Every row gives one point. The points of each table are mixes of a few directions, plus a little noise. Count the directions of each table, and those that both share. Where both have some left over, give the other angles between the two spaces (their principal angles), to ten degrees, smallest first.

First (6 x 3):
[[ -5.5   3.1  13.6]
 [ 17.8  -9.6 -34.9]
 [ -9.4   5.1  19.0]
 [ 21.0 -12.4   5.1]
 [  3.5  -2.0   1.3]
 [-27.2  16.2  -4.2]]
Second (5 x 3):
[[-14.4   8.3   2.1]
 [  3.6  -1.8 -22.8]
 [  1.8  -1.0   3.9]
 [ -2.3   1.8 -24.9]
 [ 11.0  -7.5  41.3]]
Directions: first 2, second 2, shared 2

First (5 x 4):
[[ 17.6 -18.1  28.9  -6.9]
 [-19.5  20.0 -31.9   7.5]
 [  2.3  -2.6   4.3  -1.0]
 [-10.5  10.9 -17.4   4.3]
 [ 10.1 -10.3  16.3  -3.8]]
Second (7 x 4):
[[-16.7  15.0  -3.3 -16.7]
 [-18.7  16.8  -3.6 -18.6]
 [ 32.5 -29.2   6.3  32.4]
 [ 12.5 -11.2   2.4  12.5]
 [ -3.1   2.8  -0.6  -3.1]
 [-16.0  14.3  -3.1 -16.0]
 [  9.6  -8.6   1.9   9.5]]
Directions: first 1, second 1, shared 0; angles 60

First (6 x 6):
[[ 16.0  -0.7 -16.5   4.4  -6.1   5.2]
 [-20.4   8.6  10.7  17.6   8.9  13.6]
 [  1.9   6.0  -9.2  18.1   0.4  15.5]
 [ 26.6  -8.1 -18.6 -13.4 -10.9  -9.8]
 [ -9.9 -11.8  25.5 -38.1   1.4 -33.3]
 [-14.5   5.8   8.4  11.3   6.0   8.7]]
Second (6 x 6):
[[ 27.2  -7.0 -21.0  -9.5 -11.1  -6.4]
 [-10.0  -4.8  16.9 -17.5   2.7 -15.8]
 [-18.2  -3.2  23.2 -14.8   5.6 -14.1]
 [-13.7  12.3  -0.6  29.4   6.8  24.0]
 [ 19.3  -7.7 -11.2 -14.8  -8.1 -11.2]
 [ -5.0   9.8  -7.0  27.3   4.1  22.9]]
Directions: first 2, second 2, shared 2

First (7 x 8):
[[-16.8   2.1  11.3  19.7  -5.0   0.4  -4.2  21.1]
 [ 14.1  -1.9  -9.3 -16.5   4.2  -0.4   3.4 -17.5]
 [ -8.4   1.0   5.8  10.0  -2.5   0.1  -2.2  10.8]
 [  3.2  -0.5  -2.1  -3.6   0.9   0.2   0.8  -3.9]
 [-29.6   3.8  19.9  34.8  -8.9   0.6  -7.6  37.2]
 [  2.3  -0.3  -1.6  -2.7   0.8  -0.1   0.7  -2.9]
 [ 35.8  -4.4 -24.0 -42.1  10.8  -0.7   9.1 -44.8]]
Second (10 x 8):
[[ 27.5   3.0   6.5  -9.0  -4.0  16.3  -5.8 -13.5]
 [ -4.9  13.5  -7.4 -17.9  22.3  -3.8  17.6   3.9]
 [-31.9  -3.9  -6.9  13.6   2.9  -9.3  -1.5  21.6]
 [ 32.3   1.7  -0.6   1.0 -12.0   3.7   2.5 -26.7]
 [ -5.4  -4.0   9.6  -1.5  -1.0   5.9  -9.9   9.0]
 [ 36.5  -6.0  34.2 -23.7  -9.5 -10.1   6.5 -33.7]
 [-41.4 -16.2 -25.7   0.7   8.2 -12.7  -7.6  17.1]
 [ -5.7   7.9  -3.2  34.9 -12.0   3.8  -0.6  12.4]
 [ -6.7 -11.0   7.4   8.2 -10.5  -9.2  -5.5  -0.5]
 [ -0.2  14.8 -13.3  -7.0  16.0  15.3   3.7  10.2]]
Directions: first 1, second 5, shared 1

First (10 x 9):
[[ 12.7   5.9  -8.5  -4.5  -2.6   0.0 -10.5 -21.5  -1.7]
 [ -0.1   5.5  -0.6   1.3  -1.3  -1.2   1.8   2.6   6.7]
 [  9.5  10.1  -9.8  -6.3  -1.3  -2.8 -17.6 -24.3   1.9]
 [ 13.2   3.7  -1.2   5.6  -6.5   4.6  16.5   3.3   4.9]
 [ 10.7  12.4  -9.6  -4.3  -2.6  -2.6 -13.1 -20.9   5.3]
 [  4.6 -12.1   0.9  -1.8   0.8   4.5   0.7  -5.7 -14.6]
 [-55.1  23.5   9.8   0.3  13.0 -23.6 -22.2  37.7  38.1]
 [  3.7 -46.0  18.4   9.0   0.4  19.4  41.4  27.2 -38.1]
 [ 10.6 -12.4   1.9   2.1  -2.7   7.9  13.2  -0.2 -13.2]
 [ -9.5  10.0  -1.1  -1.4   2.3  -6.6 -10.2   1.5  10.9]]
Second (8 x 9):
[[-19.9 -28.5   6.5  -7.8   8.5  -1.9 -22.0  -0.8 -34.6]
 [ 25.9   3.9  -0.2   0.4   3.4  15.6  29.4 -15.8  14.4]
 [-13.4  14.0  -4.4   3.6  -8.0 -14.6 -17.5  13.9   6.8]
 [ 24.7  16.3  -4.8  -0.8   1.7   9.9  19.1 -20.0  24.3]
 [-18.8 -17.6   4.1  -3.6   3.3  -5.2 -18.9   6.6 -23.9]
 [-17.5 -21.4   5.8  -3.1   3.8  -3.0 -14.8   7.2 -26.3]
 [ 15.9   6.9   1.9  10.1  -6.6   7.8  32.8  12.8  15.3]
 [  3.4  27.3  -9.1   1.6  -5.9  -8.6  -8.5  -3.5  24.5]]
Directions: first 3, second 3, shared 2; angles 40

First (11 x 11):
[[ -3.3 -10.2  13.4  -2.8   4.4   0.3   9.5  -1.3  -3.7  -0.5   3.0]
 [-23.8  12.6 -10.1   1.9  -6.6 -35.3  -2.0   8.9   6.9  -1.4  -7.5]
 [  7.1  -0.8 -12.1   0.3 -14.1   8.0  -9.3   7.6  15.3  -2.6  14.9]
 [ 15.6 -15.8  11.9  -5.4 -26.7 -10.9   7.4  11.9  34.0 -12.4  18.3]
 [ -3.3  -9.5  13.9 -10.8  28.5   6.6   8.8 -12.6 -30.5  15.8  27.2]
 [-35.7 -15.7   3.1   9.1   2.6  24.0   5.2   8.1  -6.7  -6.6 -16.8]
 [ 30.3  15.8 -11.1  -4.7  -9.8 -16.0 -10.3  -2.6  13.0   2.8  12.4]
 [  8.4   4.8   7.0   6.0  23.0  25.9   2.0 -17.5 -27.8   4.4 -32.0]
 [ 54.0  15.0   5.7  -8.0   2.2 -11.7  -2.1 -16.9   1.9   5.5   3.8]
 [-45.3  -5.4  -1.2   4.1  11.5  -1.2   4.5   6.0 -15.9   2.1  -6.8]
 [ -3.9   9.2 -20.6  10.3 -15.1  10.4 -13.8   8.6  13.5  -7.2 -16.8]]
Second (8 x 11):
[[-32.1 -24.9 -17.1   1.9 -16.7   9.7  -2.7  15.4   4.3  -1.3  51.9]
 [ 22.3  33.2  19.9 -14.1  17.4 -36.7   1.1  -2.9  11.3   5.0 -41.8]
 [ -0.3 -13.3  -6.5  10.0  -4.7  23.8   0.6  -5.9 -11.0  -3.6   5.2]
 [ 29.4  18.9  13.5   1.1  14.1  -2.2   2.7 -15.5  -7.1  -0.1 -46.0]
 [-23.3 -12.2  -9.4  -3.5 -10.1  -3.7  -2.4  14.0   8.5   0.7  35.6]
 [ -6.5  -6.0  -4.1   1.1  -4.0   3.6  -0.3   2.8   0.1  -0.3  11.3]
 [  2.1   6.0   3.1  -3.7   2.9  -8.6   0.0   0.9   3.3   1.3  -5.0]
 [  8.9  -2.1   0.1   6.2   1.2  13.6   1.1  -8.4  -9.1  -1.9 -11.0]]
Directions: first 5, second 2, shared 1; angles 30

First (11 x 12):
[[  7.5   7.7  -1.6  -2.9  -7.1 -14.4   0.2  -3.6  -6.4  21.8 -25.6  12.2]
 [ -4.5  -2.1  -4.4  -1.0  -2.4  14.0   2.3   0.6   6.0 -17.2  18.4 -14.2]
 [ -3.5 -10.4  18.7   9.3  18.6  -4.1   0.0  15.7   2.0  -1.0  13.3   7.7]
 [ 20.6   1.9   0.9 -19.1 -11.8  -8.9  17.5  20.8 -34.6   2.0 -19.0  -6.7]
 [  0.0 -14.0   4.7   0.0  30.2   1.3 -27.6 -14.2 -18.2 -15.8  -3.4  19.3]
 [ -7.0   1.4   2.2   2.1  -0.1  -4.4   2.0   4.4   3.9   2.4   4.6  -5.2]
 [-15.2  20.4 -20.4 -10.4 -30.7  -7.7  10.1  -2.5   7.6   7.8  -4.4 -32.6]
 [ -3.7   6.4 -22.3 -16.2 -16.7  12.2   0.0 -10.0  -8.1 -21.7   4.7 -28.3]
 [ 18.3  -7.2  16.3   1.8   5.3  -1.0  13.9  18.6  -8.1   6.5  -4.0  15.4]
 [ 33.6 -13.7   7.2  14.5   7.5  27.2   3.7 -13.2  12.8  -2.7  -2.3  39.7]
 [-47.0   9.1  -1.0  22.8   7.7 -14.7 -20.2 -17.4  44.3  17.6  18.2  -7.0]]
Second (11 x 12):
[[  3.3  -4.1   9.5   5.3   0.7   4.4  11.0  13.1   7.5  -0.3  11.2   0.1]
 [ -6.6   8.4 -19.4 -10.8  -1.6  -9.0 -22.6 -26.8 -15.2   0.4 -22.8   0.0]
 [  2.0  -2.4   5.7   3.3   0.5   2.7   6.7   8.0   4.5  -0.2   6.8   0.0]
 [  3.9  -4.9  11.1   6.2   0.9   5.2  13.0  15.6   8.8  -0.4  13.2   0.0]
 [ -4.1   5.3 -12.1  -6.9  -0.9  -5.6 -14.1 -16.8  -9.6   0.3 -14.3   0.0]
 [ -5.4   6.9 -15.5  -8.8  -1.2  -7.2 -18.2 -21.7 -12.3   0.4 -18.5   0.0]
 [ -5.5   7.0 -15.9  -9.0  -1.3  -7.4 -18.6 -22.2 -12.6   0.4 -18.9  -0.1]
 [ -0.2   0.2  -0.4  -0.2   0.0  -0.2  -0.4  -0.5  -0.3   0.0  -0.5   0.0]
 [ -2.4   2.9  -6.6  -3.7  -0.5  -3.1  -7.8  -9.4  -5.3   0.1  -7.9   0.0]
 [ 18.0 -22.9  52.2  29.3   4.1  24.3  60.8  72.5  41.1  -1.2  61.8   0.2]
 [ -2.9   3.7  -8.4  -4.7  -0.7  -4.0  -9.8 -11.7  -6.7   0.2 -10.0  -0.1]]
Directions: first 5, second 1, shared 1

First (9 x 12):
[[-15.9   0.8 -14.7  17.0 -19.1  28.9  -3.5 -12.6 -13.1  10.1 -12.7  12.8]
 [-14.4  11.3 -30.0  16.0   4.4   5.8  27.4  -7.4  -4.3 -18.1 -16.1   3.8]
 [  6.3  -8.4  16.4  -5.0 -18.0   4.7 -18.7  -7.7   4.4  11.3  -6.6  -3.1]
 [-12.9   2.6  -7.8   7.1  16.2  17.8  -7.8  20.5 -23.8  20.2  35.5  21.4]
 [ 25.8  -9.9  35.8 -27.1  10.1 -30.8 -16.7  12.8  17.4   2.4  17.4 -16.3]
 [ -6.4   6.8 -15.1   6.1  10.2  -0.9  15.6   2.4  -3.4  -9.8  -0.1   2.6]
 [ -4.0  -3.2   2.9   2.7  -7.2  13.2 -12.5   0.5  -7.8  13.8   5.8   7.5]
 [ 12.0  -7.9  20.0 -10.9  -8.6  -7.6 -14.6  -2.4   9.3   5.4  -1.6  -8.3]
 [  9.3   7.4  -7.8  -5.9  12.5 -31.2  31.0  -6.1  21.0 -35.7 -21.6 -20.1]]
Second (11 x 12):
[[  2.5  -1.9   7.2  -4.5   6.5   2.7 -11.9  12.5  -6.2  11.3  18.4   5.1]
 [-14.9 -10.5   6.4   5.1   2.2 -20.8  21.1 -19.4   7.5  -2.0   4.6  -1.4]
 [-15.8 -11.9   7.2   6.8  -4.9 -13.5  15.3 -22.2   5.6   3.1   1.7   0.4]
 [ 11.8   5.7  -2.8  -6.1   0.8 -10.8   6.8  -0.7  11.7 -18.1 -17.6 -12.9]
 [ -6.0 -20.9  25.0   1.3 -34.8  -7.6  -5.4 -39.2  15.8  10.6 -21.2  -8.2]
 [  2.6   6.3  -4.6  -5.9  28.9 -19.9  16.5  16.7   1.5 -12.5  18.8  -2.1]
 [ 21.9  13.9  -8.0  -9.0   1.0  15.8 -18.5  22.7  -2.9  -6.6 -10.0  -4.0]
 [  7.2   5.4  -4.7  -1.4  -4.6   6.8  -4.9   2.6   0.7  -5.1 -11.9  -3.2]
 [ 26.4  -2.9  26.0 -23.9  11.4 -13.6 -24.9  24.4   6.8   6.5  20.0  -9.0]
 [-33.8   5.1 -28.9  28.7  -3.9  46.9  -3.2   2.8 -36.6  25.9  17.2  34.4]
 [ -2.2  12.1 -23.0   8.6  -2.8  14.1   8.7  -0.6  -4.3 -13.0 -19.3   0.9]]
Directions: first 3, second 4, shared 3

First (11 x 14):
[[  3.0  14.7 -19.4  10.4 -14.2   6.4 -26.1 -20.7  -1.6   2.5 -24.6  18.0
   14.4  -9.3]
 [  3.2  -1.1 -18.1  11.6  11.9   1.4  -0.4 -20.8   9.7  -7.6   1.6  12.0
   14.3  -0.2]
 [ -8.5 -12.1   0.1  11.9   4.6 -21.4   2.1  -9.5 -15.4 -26.8  -7.4  26.5
   12.7  35.5]
 [ -1.1  35.4 -24.5  47.3  16.6  33.3  -9.0 -17.0  -5.3 -15.8  32.7 -31.4
   -5.5 -53.9]
 [  2.5 -18.6   6.4 -15.7   7.2 -11.8  15.0   3.5  10.7   2.6   0.6   7.9
    2.7  19.5]
 [  3.8   6.7   9.6 -15.4 -10.0  10.4  -2.4  16.0   4.8  21.4   0.8 -19.0
  -13.6 -18.8]
 [ -1.7   3.1  14.1  -7.7  -5.1   3.8   3.8  18.4  -4.8   7.8   7.5 -18.5
  -15.0  -8.3]
 [ -4.2  12.1  19.7 -11.7 -25.2   4.1 -12.3  24.8 -16.6  14.3 -10.0 -15.8
  -17.8 -10.3]
 [ -0.7 -15.3   1.7  -8.3   0.2 -16.4   3.7  -3.9   1.1  -4.9 -12.2  21.2
    9.8  27.1]
 [ -2.4 -16.9  17.9 -12.4  10.9 -10.2  22.9  17.4   1.6  -2.5  16.7  -9.4
  -10.4  16.1]
 [  6.6  -7.3  -7.3 -10.1   3.5  -0.6   2.3  -8.1  16.1   9.3  -5.2   8.8
    8.4   2.2]]
Second (11 x 14):
[[  0.8  -0.4  -4.0   1.6   0.6  -0.7  -1.8  -5.1   1.5  -1.1  -2.9   5.4
    4.0   1.6]
 [  4.2  -1.9 -22.1   8.3   3.2  -3.8  -9.6 -27.0   8.7  -5.9 -16.0  27.4
   22.0   8.2]
 [ -6.5   3.1  34.4 -13.2  -4.9   5.5  15.0  42.3 -13.4   9.6  24.7 -43.0
  -34.5 -13.1]
 [  3.4  -1.7 -19.1   7.1   2.7  -3.1  -8.3 -23.6   7.4  -5.2 -13.7  23.9
   19.1   7.0]
 [ -5.1   2.5  28.6 -11.2  -4.0   4.6  12.3  35.0 -11.0   8.0  20.6 -35.6
  -28.5 -10.8]
 [  3.0  -1.4 -15.8   5.9   2.3  -2.5  -7.0 -19.5   6.2  -4.2 -11.6  20.0
   16.1   5.9]
 [ -3.0   1.3  15.2  -5.7  -2.1   2.3   6.7  18.5  -5.8   4.3  10.9 -19.1
  -15.3  -5.6]
 [ -4.5   2.1  23.8  -9.0  -3.3   4.0  10.3  29.3  -9.2   6.8  17.3 -29.9
  -23.7  -8.9]
 [ -2.1   0.8  10.8  -4.1  -1.4   1.8   4.8  13.3  -4.2   3.1   7.6 -13.6
  -10.9  -4.0]
 [  5.3  -2.5 -28.5  10.9   4.1  -4.5 -12.3 -35.0  11.0  -7.8 -20.4  35.6
   28.6  10.9]
 [  4.3  -1.9 -23.1   8.8   3.1  -3.8 -10.3 -28.4   8.9  -6.5 -16.8  29.0
   23.1   8.6]]
Directions: first 4, second 1, shared 1

First (11 x 18):
[[-20.1  -1.5  -6.7   9.4  -2.4  -2.3  -2.4   5.0  -3.7   0.0  -1.6 -13.3
    2.2 -11.1  -1.0   6.2 -10.4  -4.5]
 [ 26.0   0.7   8.9  10.4  14.1 -18.3  -0.7   8.0  -1.6  10.7   9.9  29.0
   -6.3  23.5  10.5  -6.0  15.5  -1.6]
 [-29.7  -7.3  -2.6  24.7   6.5 -13.1  -9.4  16.5  -2.9   5.0   7.7  -9.5
   -0.9  -3.9  -0.9   4.3   2.0  -9.8]
 [ 14.5  22.6 -28.0  -0.5 -14.4  -8.6  15.7 -12.3 -23.0   3.3 -22.3  -5.9
    5.9 -28.5  19.1  19.3 -59.4  -2.6]
 [-40.5  -9.7  -0.7 -18.6 -15.1  33.2  -4.5  -8.2  12.9 -18.3  -5.9 -39.2
    6.7 -22.2 -23.5  -0.1   2.0   5.0]
 [  3.1   3.3  -3.3  -4.6  -3.9   3.0   3.0  -4.5  -1.7  -1.5  -4.6  -1.7
    1.3  -4.5   1.2   1.8  -7.7   1.0]
 [-35.4 -17.0   8.1  33.5  16.0 -18.3 -17.0  27.0   3.8   7.8  19.0  -3.3
   -3.8   9.5  -5.3  -2.6  25.5 -11.9]
 [-14.1  -4.5   0.1  11.7   3.7  -5.8  -5.3   8.2  -0.1   2.2   4.8  -4.2
   -0.8  -0.3  -1.0   1.2   3.8  -4.4]
 [ 43.0   4.5  12.4 -28.3  -0.3  12.5   7.6 -15.9   8.4  -4.0  -1.2  23.2
   -2.6  19.0   0.1 -11.6  16.7  13.3]
 [ 34.8  17.2  -7.9 -35.5 -16.9  21.0  17.2 -28.1  -2.4  -8.9 -20.5   1.0
    4.4 -11.3   4.2   2.3 -25.6  13.0]
 [ 19.4  -7.7  19.8  -2.0  13.2  -2.2  -5.5   4.7  11.5   3.3  13.8  23.6
   -6.3  29.2  -3.3 -14.6  37.7   3.7]]
Second (11 x 18):
[[-43.2 -18.5   7.4  32.1  14.1 -14.3 -18.0  26.3   4.8   5.4  18.4  -9.5
   -3.3   5.7  -8.3  -2.0  24.9 -12.2]
 [ 15.2   6.7  -2.5 -11.1  -5.1   5.4   6.5  -9.8  -1.7  -2.1  -6.2   3.6
    0.7  -2.1   3.2   0.9  -8.9   4.5]
 [-71.6 -30.6  12.2  53.5  23.2 -23.7 -29.9  43.7   8.1   9.2  30.9 -15.6
   -5.2  10.3 -13.5  -3.1  41.6 -19.5]
 [-23.5  -9.7   3.9  17.3   7.6  -7.7 -10.1  13.9   2.6   3.2  10.0  -5.3
   -2.0   3.9  -4.6  -1.2  13.8  -6.7]
 [ 58.6  25.0  -9.6 -44.5 -18.4  19.1  24.9 -36.7  -6.8  -8.0 -25.4  13.0
    4.1  -8.5  10.9   2.7 -34.3  16.0]
 [ 21.3   9.3  -3.4 -15.9  -6.6   6.5   8.9 -12.7  -2.6  -2.2  -8.5   4.9
    1.1  -3.2   4.1   1.0 -11.6   6.2]
 [ -2.7  -0.9   0.5   2.0   1.2  -1.2  -0.7   1.7   0.4   0.3   1.4  -0.5
    0.0   0.2  -0.7  -0.2   1.3  -0.7]
 [ 33.7  14.6  -5.6 -25.0 -11.4  11.0  14.0 -20.7  -3.8  -4.9 -14.7   7.3
    2.4  -4.7   5.9   1.6 -19.8   9.5]
 [-14.4  -6.2   2.5  11.0   4.7  -5.3  -5.7   8.8   1.5   1.6   5.8  -2.9
   -1.4   2.5  -3.0  -0.3   8.5  -4.0]
 [  6.3   2.5  -1.0  -4.6  -2.4   2.0   3.1  -3.7  -0.7  -1.5  -2.7   1.3
    0.6  -1.2   1.0   0.1  -3.5   2.1]
 [ 19.6   8.8  -3.6 -14.7  -6.2   6.5   8.5 -12.1  -2.1  -2.2  -8.4   4.6
    1.4  -3.2   3.8   0.4 -11.4   5.1]]
Directions: first 3, second 1, shared 1

First (8 x 20):
[[ 31.1 -18.9 -11.9 -12.5  11.2 -35.8 -25.1 -28.8   9.5   3.5  45.0  28.4
   15.4  -1.8  -3.7  -2.7 -13.8 -21.3 -13.7  -3.6]
 [-51.8   7.1   3.9  28.1   0.7  26.0  10.8   6.5   9.9 -21.5 -40.6 -44.6
   19.6  -0.6  -0.4   7.4   4.4  11.8   4.0  15.9]
 [-27.0  -0.2  -0.5  16.0   3.4   8.2   0.6  -3.2   9.3 -13.7 -15.7 -22.8
   17.4  -0.8  -1.2   4.3  -0.6   2.4  -1.0   9.9]
 [ 39.2  -0.4   0.4 -22.9  -4.5 -12.6  -1.7   3.7 -12.8  19.5  23.7  33.2
  -24.1   1.1   1.6  -6.3   0.5  -4.0   0.9 -14.1]
 [-16.0   8.2   5.1   6.9  -4.5  16.2  10.9  12.1  -3.2  -2.8 -21.0 -14.5
   -5.0   0.6   1.4   1.6   5.9   9.4   5.8   2.5]
 [ 11.4   0.7   0.6  -7.0  -2.0  -2.6   0.4   2.4  -4.5   6.2   5.7   9.6
   -8.5   0.4   0.7  -1.9   0.7  -0.5   0.9  -4.5]
 [-19.1  11.8   7.4   7.6  -7.1  22.3  15.6  18.0  -6.0  -1.9 -27.9 -17.4
   -9.8   1.1   2.3   1.6   8.6  13.3   8.6   2.0]
 [ 32.1  -8.3  -5.0 -16.3   2.6 -21.4 -11.7 -10.6  -2.0  10.8  30.7  28.1
   -4.9  -0.2  -0.8  -4.1  -5.7 -11.1  -5.5  -8.2]]
Second (8 x 20):
[[  9.5   6.8   3.3  -6.7  -5.7   4.5   6.9  11.1  -9.0   8.2  -2.2   7.5
  -16.2   0.7   2.2  -2.3   3.9   4.4   5.2  -5.9]
 [ 19.9  11.7   7.8 -14.7 -11.5  10.3  13.5  20.5 -18.1  16.9  -4.1  15.3
  -33.7   2.1   3.6  -5.2   9.4   9.8   9.1 -12.3]
 [ -2.6  -1.8  -0.8   2.5   1.9  -1.5  -2.0  -2.9   2.8  -2.3   1.1  -2.2
    4.1  -0.1  -0.7   0.6  -1.3  -1.0  -0.8   1.2]
 [  5.2   2.3   2.2  -2.7  -4.0   2.5   3.7   4.6  -5.2   4.2  -1.0   3.8
   -7.7   1.1   0.4  -0.9   2.0   2.4   2.0  -3.0]
 [ 18.4  11.0   6.9 -14.4 -10.2   9.0  12.5  19.7 -17.9  16.2  -3.8  14.4
  -31.4   2.2   3.8  -4.3   8.1   8.4   8.0 -10.9]
 [-19.1 -11.1  -7.6  15.2  10.6  -9.9 -13.1 -20.7  18.5 -17.6   4.8 -15.5
   33.0  -2.4  -3.6   4.2  -9.5  -9.5  -8.9  11.3]
 [-43.9 -25.2 -17.6  32.9  25.9 -21.3 -31.0 -48.0  41.7 -38.2  10.0 -34.4
   75.5  -4.7  -8.5  10.1 -20.1 -21.0 -21.1  26.4]
 [ 13.1   8.1   4.6 -10.0  -7.4   6.7   9.0  14.5 -12.5  11.6  -3.0  10.4
  -22.4   1.1   2.1  -3.2   5.6   6.4   6.4  -7.6]]
Directions: first 2, second 1, shared 1
